Rows are points. The points of each table are mixes of a few directions, plus a little noise. How many directions does each table use, and how many do they share? Where both have some left over, give the other angles between the two spaces (their principal angles), to ten degrees, smallest first.
In the rows, 128 means zero.

First:
[[115 119 115]
 [131 132 132]
 [ 84 101  86]
 [ 90 105  91]
 [209 183 207]
 [137 133 138]]
Second (4 x 3):
[[ 70  89  71]
 [135 133 134]
 [121 125 123]
 [186 166 183]]
Directions: first 1, second 1, shared 1

First (6 x 6):
[[ 95 162 107 172  70 115]
 [124 159 139 174 142 171]
 [178  85 124  35 195 106]
 [141 103 173 137 175 178]
 [125  99 130 108 109 102]
 [108 158  93 145  75  93]]
Second:
[[147  81 163  96 169 146]
 [102 188  83 168  76 103]
 [127 132 125 130 126 127]
 [ 96 204  73 178  63  99]
 [147  81 160  98 169 146]
 [148  81 160  98 167 147]]
Directions: first 3, second 1, shared 1

First, 8 rows:
[[130 154 168  86 147 112 117 137]
 [135 171 204  54 162  98 106 141]
 [158  96 153 143 126 117 112  95]
 [102 101  31 199  92 167 161 134]
 [ 68 146  14 169 100 174 176 175]
 [161  75 131 171 114 126 117  85]
 [150 126 177 105 142 108 108 112]
 [119 155 145  96 141 121 126 145]]
Second, 8 rows:
[[203 126  98 111 184  39 115 163]
 [ 78 128 149 141  87 192 138 105]
 [172  92 129 120 130 140 115 199]
 [ 93 121 144 138  94 188 133 126]
 [154 166  99 119 181  22 130  79]
 [138 157 114 120 161  65 130  91]
 [107 110 145 136  95 188 130 150]
 [ 79 126 148 141  89 191 135 108]]
Directions: first 2, second 2, shared 0; angles 70, 90

First:
[[ 80  23 141 104 128 166 131 110 107]
 [153 194 115 138 108  89 135  85 189]
 [147 101 132  92 130 160 127 181 122]
 [127 159 128 107 115 107 106 129  92]
 [107  95 136 160 156 140 141 133 123]
 [142 117 131 120 128 159 112 176  66]
 [154 105 119 174 111 180 137 109 119]
 [116 230 124 131 148  21 134 101 204]]
Second:
[[134 141 139 114 126 127 111 142 125]
 [132 137 135 118 127 127 117 138 125]
 [131 137 136 119 127 128 116 138 125]
 [119 107 111 149 131 129 153 106 135]
 [120 109 113 147 130 129 151 108 134]
 [116 101 106 155 131 129 161  99 137]
 [101  64  77 192 136 131 206  60 147]
 [170 227 207  30 115 123   7 232  98]]
Directions: first 5, second 1, shared 0; angles 30

First (11 x 12):
[[115 126 136 127 124 134 123 120 120 132 126 128]
 [214 145  81 136 148  91 160 177 184 105 145 135]
 [ 85 119 151 124 118 147 111 104 100 139 120 125]
 [146 131 118 129 132 121 135 137 138 124 130 130]
 [230 148  72 138 152  85 167 185 194 101 149 136]
 [122 126 133 127 127 131 125 123 124 129 127 128]
 [ 19 107 187 117 103 174  88  68  58 157 106 119]
 [ 25 108 184 119 104 172  89  70  62 155 108 119]
 [225 146  74 137 150  87 164 181 190 104 147 137]
 [ 21 107 186 118 103 174  88  70  60 156 106 118]
 [205 142  86 135 146  95 156 172 178 108 144 135]]
Second:
[[162 116 149 168  93 104 126 157 194 128  83 155]
 [104 112 169 106 110 153 138 133 145 124  57  90]
 [ 87 143 123  60 162 197 124  97  36 136 194 114]
 [ 39 145  79 108 187 162 148 115  80 116 180 133]
 [151 141  66 195 153  99  99 113 161 120 111 178]
 [208 130 140  90 125 124 103  91 101 131  87  57]
 [181 114 144 176  86  37 135 151 174 133 133 126]
 [137 135 122 109 138 169 151 166 157 116 127 153]
 [ 60 145  90  59 195 176 168 118  74 106 148  70]
 [123 110 164 172  83  96 105 124 145 146 117 155]
 [157 117 162 166  77  92 111 143 142 151 172 179]]
Directions: first 1, second 6, shared 1
